Rows are points. The last column is the point's height on a tilted bowl or saddle (a function of degree 2), plus a little noise. Count its main directions that bend up, bend down and stay straight.

Points, 15 rows:
[[ 1.2 -4.5  7.7  8.3]
 [ 0.9 -2.1  1.8 -0.3]
 [ 3.2 -1.7 -3.3  1.0]
 [ 2.4  1.5  3.9 -0.1]
 [-2.2  5.0 -1.8  2.4]
 [-1.6 -0.2 -2.4 -1.1]
 [ 0.7 -3.9  0.8  0.5]
 [-1.7 -4.6  0.6 -1.2]
 [-1.1  0.1 -0.1 -1.6]
 [-1.9 -1.3  1.0 -2.0]
 [-2.9 -2.7  2.3 -2.5]
 [ 0.9 -4.4 -5.0  4.9]
 [ 3.1  2.5 -1.3 -2.3]
 [ 2.7 -2.9 -2.6  1.4]
 [ 9.6 -0.3  5.5 -5.4]]
Directions: 2 up, 1 down, 0 straight

Points, 18 rows:
[[ 6.3  1.0 -0.3  0.4]
 [-0.1  1.4 -3.8 -2.2]
 [-2.9  3.5  3.5 -4.2]
 [-2.7 -0.5 -4.1 -3.4]
 [-3.9 -1.3 -1.6 -2.2]
 [-5.5  3.2  1.8 -3.5]
 [-2.4 -4.5 -1.4 -3.3]
 [-0.4 -2.6 -3.7 -3.4]
 [-1.0 -1.1  3.4 -1.5]
 [ 3.7  2.7  0.7 -0.8]
 [ 1.7  0.3 -4.0 -2.0]
 [-2.8  1.7 -2.0 -2.1]
 [ 4.3 -1.3 -4.8 -2.7]
 [ 0.5 -5.2  3.2 -2.2]
 [-3.1  4.7 -7.9 -7.6]
 [-0.4 -0.9  0.9 -0.8]
 [ 1.9 -5.7 -1.6 -3.8]
 [-4.8  2.2  3.0 -3.3]]
Directions: 0 up, 2 down, 1 straight

Points (25 x 5):
[[-2.0  0.6  0.2  0.8 -0.7]
 [ 1.4  2.4 -2.1  1.3  1.3]
 [ 0.0 -1.0 -7.2 -0.7  5.1]
 [-0.1 -4.4 -1.6  0.4 -2.3]
 [ 2.1 -3.0  0.0  2.1 -0.6]
 [-4.4  8.3 -1.5  3.0 -5.2]
 [ 3.3 -0.1  2.5  3.2 -0.4]
 [ 5.0 -2.8  1.1  1.3 -2.3]
 [ 3.3 -2.1 -5.1  5.8  6.1]
 [-1.0 -0.8 -0.3  2.0  0.4]
 [-2.2  1.9  1.3 -0.9 -1.4]
 [-4.3  0.4 -3.6 -2.1 -1.1]
 [-2.4  3.3 -5.9  3.6  8.2]
 [ 4.4  1.6  2.6  4.5 -1.9]
 [ 1.7  2.5  2.2  4.8 -0.5]
 [ 5.8 -1.9  4.9  2.9 -0.7]
 [-3.7  4.3  3.2  1.0 -4.8]
 [-2.3  0.6 -3.0  2.6  2.7]
 [-2.3 -4.6 -4.1  0.8 -1.9]
 [ 5.9 -3.6 -0.9  5.1 -2.0]
 [-2.7 -1.2 -2.9 -4.4 -0.8]
 [-5.0  0.7 -0.6 -1.0 -3.5]
 [-1.8  3.3  0.5  2.0 -1.3]
 [-3.4 -1.5 -6.6 -4.0  0.8]
 [-3.7  2.1 -5.5  1.4  4.6]]
Directions: 2 up, 2 down, 0 straight

Points, 47 rows:
[[ 2.6  5.2  1.2 -0.3  4.1  1.3  6.9]
 [ 0.0  1.9 -0.6 -4.2 -1.8  0.8  0.0]
 [-2.1 -0.3  0.8 -2.4 -0.1 -4.9  1.1]
 [-0.5  2.7 -3.3  0.9 -1.8 -2.1 -0.2]
 [ 0.3  3.2 -1.4 -3.1  0.0 -0.1  1.4]
 [ 4.6  7.0  3.3 -1.0  1.6 -2.1  5.9]
 [ 0.1 -0.9 -0.9 -3.2 -0.7 -7.8 -0.9]
 [-4.6 -1.5 -5.7  2.6  4.1  4.5 -7.7]
 [-1.4 -0.1  2.4 -1.2 -4.2 -1.1 -1.3]
 [-3.1 -2.3 -1.2 -0.4  0.7  1.3 -1.7]
 [ 1.4 -1.1 -2.8 -0.3  2.1  0.6  0.5]
 [ 2.4  2.6  1.6 -4.7 -5.8  1.6 -4.0]
 [-2.4 -1.7 -1.9 -0.1 -1.9  1.1 -2.2]
 [ 3.4  4.6 -1.2  3.6  2.3 -2.8  0.9]
 [ 2.7  1.0  0.0 -0.9  1.5 -2.1  0.8]
 [-2.6  1.6  7.1 -1.8  2.9  2.0  5.7]
 [ 2.8 -3.5  5.3  3.4  0.8 -1.8  1.3]
 [-1.6 -0.1 -2.2  2.9 -1.4 -2.1 -1.2]
 [-0.6  4.0 -1.8 -1.6  0.2 -0.1  1.6]
 [ 2.6  3.3 -2.2  6.1 -1.9 -4.1  0.3]
 [ 1.5 -3.6 -1.3  1.1 -2.9  4.2 -1.4]
 [ 0.5  2.2  1.1  2.5  0.3 -5.4 -1.1]
 [-5.5  1.7  4.8  0.7  6.1 -2.4  1.5]
 [-2.3 -0.1  2.4  0.5  3.7  5.6  0.3]
 [ 2.4  0.9  3.8 -2.8  1.6 -0.2  4.3]
 [-4.0 -1.4 -1.6  0.0 -1.4  0.7 -2.4]
 [ 0.2  3.4 -1.1 -4.8  7.0 -2.5  4.7]
 [-2.4  0.7 -2.0 -1.1 -1.9 -2.2 -0.5]
 [-3.5  5.6  1.0 -3.0  7.4  1.3  6.8]
 [ 3.2 -1.9  0.6  0.5  2.2  7.0  4.4]
 [-1.8  0.8 -3.4  4.2 -1.8  8.7 -4.3]
 [-0.7  0.1  5.8 -0.8 -4.7 -4.7 -0.6]
 [-1.3  1.6  3.4 -4.2  4.3  3.4  6.5]
 [-3.6 -0.2 -2.8 -0.7  3.2 -2.6 -1.2]
 [ 1.8 -4.5  4.8  0.5  2.2 -5.2  0.7]
 [ 5.5 -2.4  2.5  2.7 -3.4  2.7  2.0]
 [-4.0 -1.4 -4.2  1.2 -2.0 -1.7 -1.8]
 [ 1.6 -1.8  0.6 -3.0 -3.2 -4.1 -1.3]
 [ 2.0  1.7  4.6  3.7 -1.0  7.1  4.5]
 [-6.3  4.7 -0.5  1.7  3.7 -0.4  0.0]
 [ 8.4  3.9 -1.9 -4.5 -6.6  7.7 -3.9]
 [-1.0  3.0  2.1 -5.0  0.1 -7.1  2.5]
 [-5.9  1.2  5.7 -2.1 -1.0 -0.7  2.3]
 [ 0.4 -3.1  6.9  4.0 -2.1 -4.1 -0.5]
 [ 3.4 -0.5  3.6 -5.3 -4.5 -2.0 -2.8]
 [-3.9 -0.7  2.4 -4.5 -3.0  4.4 -4.1]
 [-2.7 -1.0  1.9  4.3  0.2  1.2 -2.0]]
Directions: 3 up, 2 down, 1 straight
